Each row of a before or after table is a point. The points were changed in one or more steps. Then noise was added and the rows were shuffled. The steps act on columns, c1 being the first. Write out the steps. A step turns or swaps two columns, mirrors them in a line or flattens them onto one, adds a multiple of one to another, or multiplies or shifts one. Angles are multiples of 10 degrees, from the lower column toward the higher: turns from -170 to 170, lines from 10 to 170 but not 90. Use the fewest steps. Two steps may share a column if one is a turn and the other turns, adds or multiplies; they go together, in the order done. Otherwise the lowest column goes first.
In the rows, 128 means zero.

Before:
[[180  47]
 [130 189]
 [156  81]
 [131  83]
 [ 91 137]
 [158 172]
 [116  79]
 [184  86]
 [111 175]
 [186 117]]
After (10 x 2):
[[197 100]
 [114 135]
 [166 117]
 [144 122]
 [132 128]
 [141 122]
 [191 104]
 [ 97 140]
 [ 92 140]
 [186 108]]
Steps: flatten c1 and c2 onto the line at 160 degrees

Before, 8 rows:
[[131 134 141  88]
 [132 112 167 100]
 [138 107 152 112]
 [135 105 108 130]
 [133 134 116 131]
 [106 116 143 128]
 [123 109 104 139]
 [145 115 126 126]]
After (8 x 4):
[[101 141 131 128]
 [ 99 117 156  43]
 [140 126 122 137]
 [123 122  98 161]
 [126 106 125 121]
 [104 108 143  80]
 [127 128 143   9]
 [124 110 103 134]]
Steps: turn c1 and c2 by -60 degrees; turn c1 and c3 by 30 degrees; multiply c4 by 3

Before, 12 rows:
[[ 80 177 130 133 195 145]
 [102 127 130 153 130 128]
 [ 99 150 189 138 106 111]
 [ 84 139 161 134 118 132]
 [ 82  83 121 126 124  84]
 [140 159 147 103 132 102]
 [138 137 154  98 173 149]
 [ 97 157 147 141 104 125]
 [131 175  96 143 117 109]
 [ 99 129 101 110 171 168]
 [152 137 102 125 182 133]
 [144 123 188 106 118 125]]
After (12 x 6):
[[ 55  92 130 139 103 113]
 [ 46 196 129 119 170 112]
 [156 178 129 112 171 109]
 [181 175 127 128 186 116]
 [ 51 104 127 139 100 104]
 [159  97 129 104 134 104]
 [ 70 126 130 145 126 133]
 [ 14 103 125 133 119 184]
 [ 10 172 132 129 191  80]
 [166 125 130 112 122 130]
 [130  89 131 145 118  91]
 [ 18 119 131 137 121 120]]
Steps: multiply c1 by 2.5; turn c2 and c6 by -110 degrees; add 0.7 times c5 to c2; multiply c3 by 0; multiply c4 by 0.7

Before:
[[136  84 156 112 148 137 123 145 163]
 [103  97 119 100 108  75  73 118 195]
 [129 117 149  73 118 146 145 107 148]
 [108 120 137 133 164 164  83  98 187]
 [113 157 147 122 126 155  85 103 166]
 [137 128 141 122 178 176  61 127 154]
 [208  55 135 140 137 126 129 104 165]
 [145 131 169 132 157 101 144 157 145]
 [187 140 161 121 188 112 123 139 236]
 [115 157 114 146 179 113 106 128 154]
 [156 159  95  98 117 111 103  63 165]
 [134 137 126  95  97 200 129 145 155]
 [176  76 109 125 114 110 107  93 139]
 [156 133  96  71  89 175 125 125 175]]
After (14 x 9):
[[154 109 115 146 151 114  95 133 182]
 [100 161 149 113 120 137 126 102 168]
 [120 122 140 121 150 176  50 124 180]
 [115 118 157 132 139 103 138  86 160]
 [156 111 156 123 103 156  99 145 156]
 [141 145 146 134 117 163  90 153 197]
 [128 116 121  95  86 200 150 114 130]
 [122 137 154  73 108 145 155 141 138]
 [106 108  99  72  68 174 156 142 140]
 [ 60 148 121 125 111 111 116 168 126]
 [134 167 123 100  69  75 102 141 165]
 [ 22 152 143 141 111 125 138 148 162]
 [ 83  89 155 121 105 112 134 107 249]
 [119  87 118  98  95 111 119 200 149]]
Steps: turn c1 and c2 by -150 degrees; mirror c3 and c8 in the line at 170 degrees; turn c5 and c9 by 40 degrees; add -0.5 times c5 to c7
